Each row of a before or after table is a point. One or more steps were done to the points. Then noise was added and the rows were shuffled. The steps act on columns, c1 being the first. Write out the steps. A step turns or swaps two columns, mirrors them in a line or flattens them onto one, adds a multiple of one to another, or multiplies or shifts one. Angles are multiples of 10 degrees, from the lower column toward the higher: turns from -170 to 170, lines from 10 to 170 but not 90. Use the fewest steps. Two steps may share a column if one is a turn and the other turns, adds or multiplies; they go together, in the order done. Otherwise the lowest column goes first.
In the rows, zero is written as 128.

Before, 13 rows:
[[136 156]
 [ 97 118]
 [171 139]
 [118 159]
 [167 137]
 [ 64 150]
 [149 145]
 [151 129]
 [142 170]
 [ 75 139]
 [176 145]
 [ 64 134]
 [166 127]]
After:
[[157 110]
 [103  83]
 [182 163]
 [174 153]
 [ 98 105]
 [123 102]
 [145  88]
 [111 112]
 [193 152]
 [140 101]
 [144 156]
 [103  97]
 [101  92]]
Steps: turn c1 and c2 by -140 degrees

Before, 8 rows:
[[114 192 149]
 [163 129  87]
 [152  79 102]
 [115 177 138]
 [174  92 142]
 [111 172 145]
 [127 188 132]
 [125 118  69]]
After, 8 rows:
[[130 178 133]
 [163 129 113]
 [134 193 135]
 [124 172 134]
 [138  77 116]
 [146 189 132]
 [162  91 135]
 [124 117 104]]
Steps: add 0.3 times c2 to c1; multiply c3 by 0.4

Before (11 x 4):
[[164  87 114  96]
 [163 147 161 167]
 [164 133 170  98]
 [ 98 110 124 143]
 [150 233 147 121]
 [160  98 153 133]
 [104 122  98 159]
 [155 104 156 166]
 [142 125 171 107]
 [121 111 160 108]
 [154 137 121 126]]
After:
[[121  96  98 123]
 [109 218 151 201]
 [102  68 156 128]
 [ 87 146 147 111]
 [101 106 168 163]
 [ 96 136 129 100]
 [ 94 160 170 114]
 [154  90  99 144]
 [147 139 151 135]
 [143 129 162  76]
 [107  94 165 107]]
Steps: turn c1 and c3 by 80 degrees; turn c2 and c4 by 50 degrees; multiply c2 by 1.3

Before, 8 rows:
[[126 136 137 141 128 128]
 [143 125 135 145  98 122]
 [113 136 138 151 153 125]
 [134 152 148 119 132 147]
 [ 88  88 154 120 123 138]
 [160 136 152 160 125  86]
 [ 93  96 124 107 121 112]
 [134 120 136 130 147 146]]
After, 8 rows:
[[226 143 152 111 109  85]
 [124 141 134  89 127 127]
 [177 122 137  94  90 133]
 [143 113 133  77 158 139]
 [150 167 148  66 142 143]
 [ 22  78 123  58 112 109]
 [ 81 138 139  98 160 120]
 [  6  62 154  70 128 138]]
Steps: multiply c1 by 3; multiply c2 by 1.6; shift c4 by -50; turn c5 and c6 by -20 degrees; multiply c5 by 1.3

Before:
[[103 138 143 139 124 173 150 116 115]
 [120 166 135 126 168 124 107  93  94]
 [124 125 138 118 112 176 142 151  80]
 [ 99 100 129 146  84 152 104 123  88]
 [140 135 104 133 126 138 139 131 114]
 [ 71 143  95 120 142 123 101 144 119]
 [113 131 133 133 188 112 111 116 108]
 [129 128 139 118 103 171 111 120 112]
 [ 81 109 121 117 107 154 135  95  92]
 [ 78 196  79 115 143  99 163 152  99]
 [136 148 152 121 114 118 143 150 117]
 [ 89 183  91 153 152  99 128 158 106]]
After (12 x 9):
[[140 138 136 148  94  78 134 114 178]
 [ 96 116 154 113  40  86 151 123 149]
 [ 88 106  97 140 158 119 179 118 125]
 [143 158 124 146  98 116 123 114 117]
 [109 133 128 120 247 109 137 137 115]
 [142 107 109 128 126 111 117 125 138]
 [107 152  97 112 209  96 131 157 124]
 [112 136 132 130  80 114 127 140 170]
 [147 144 126 112 118 115 157 136 175]
 [128 112 139 120  86  95 175 161 154]
 [152 117  44 153 160 101 183 113  98]
 [119 122  63 121 177 105 165  91 102]]
Steps: turn c1 and c7 by -80 degrees; turn c2 and c3 by -60 degrees; turn c4 and c8 by -150 degrees; multiply c5 by 2; swap c6 and c9

Before (10 x 11):
[[147 108 103 140 123 101 116 137 161 163 111]
 [117  80 121 105 159 130 119 133 140 160 225]
 [130 136  33 115 124 155 132 120 156 182 102]
 [ 42 130 123 112 132 123 160 153 147 134 128]
 [ 98 130 110 104 157 127 133 141 172 119 144]
 [138 132 127 113 148 139 133  89 154 154 114]
 [117 137 124 101 160  95 117 103 135 140 152]
 [153  99 130  95 157 103 137 156 119 132 181]
 [133 107  66 114 157 142 110 123 123 138 102]
 [145 135 101 175 159 106 148 147 142 133 123]]
After, 10 rows:
[[136 152 103 140 153 115 146 142 117 137  65]
 [144 150 110 117 110 151 136 128 144 214 109]
 [141 123 110 160 148 119 120 106 143 199 128]
 [151 122 123 149 101 149 114 177 137 146 103]
 [135 115 103 129 140 101 122 116 132 246  32]
 [114 122 158 156 164 159 139 123 133 157 126]
 [149 151 180 105 171 151 117 149 121 130 131]
 [114 177 228 131 164 123 131 143 129 195 121]
 [ 41 128 128 100 147 125  96 138 143 150 124]
 [ 97 121 147 126 162 135 130 146 171 139 111]]
Steps: turn c2 and c7 by 170 degrees; swap c3 and c11; turn c4 and c5 by -60 degrees; turn c4 and c8 by 50 degrees; multiply c6 by -1; turn c9 and c10 by 20 degrees; multiply c10 by 2

Before (14 x 12):
[[120 163 118  95 123 117 166 108 123 116 163 117]
 [138 155 130 136  94 176 104 130 159 101 133 135]
 [ 69 149 113 119 112  93 146 115 145 124 137 192]
 [ 89 130 122  81  88 187 104 167  92 147 130 119]
 [131 117 109 166 120 123  84 150  50 155  94 180]
 [ 85 144 110  92  69 164 113  98 139 127 194 112]
 [ 66 119 136 134 134 103 129 130 105 152 141 120]
 [106 163 183  84 101 121 153  70 109 201 120 117]
 [115 115  81 106 122 118 110 142 133 162 146 137]
 [144 156 156 193  46  96 140 171 100 126 105 151]
 [114 184 108 151 139 116 121 104 112 192 108 130]
 [160  91  74 100  96 129 116 125 138  82 110 118]
 [ 85 128 103 106 129 154 175  91 152 163 184 128]
 [151 151  98 126  98 121 172  83 115 124  68  82]]
After, 14 rows:
[[100 179 106 130 126 105 183 132 134 161  45 123]
 [ 63 214 180  83 135  66 155 186 132 202 121 149]
 [139 156 109 108 174  75  43 116  76 154 178  98]
 [ 81 203 100 130 182  36 152 132 137 124 116  85]
 [128 210 123  94 127  69 166 130 120 113  75 149]
 [143 206 133 158 154 120 118 130 157 100 125 140]
 [149 169  80 117 136  67 125 104 159 156 117 120]
 [171 203  98 128 124  74 159 193  93 133 187 177]
 [125 241 113 131 118  71 115 165 113 190 145 127]
 [ 91 202 111 114 161 107 125 117 158 132  39 174]
 [193 145  77 112 139  79 126 139 152  72 150 156]
 [ 86 179 121  67 149 135 104  90 134 146 139 158]
 [127 208 157 160 203  45 108 103  70 125 169 168]
 [ 49 177 132 112 118  47 116 119 105 151 107 131]]
Steps: add -0.7 times c3 to c1; shift c2 by 50; turn c4 and c9 by -40 degrees; turn c7 and c9 by -30 degrees; turn c5 and c12 by -140 degrees; shift c6 by -50; multiply c11 by 1.3; turn c8 and c11 by 160 degrees
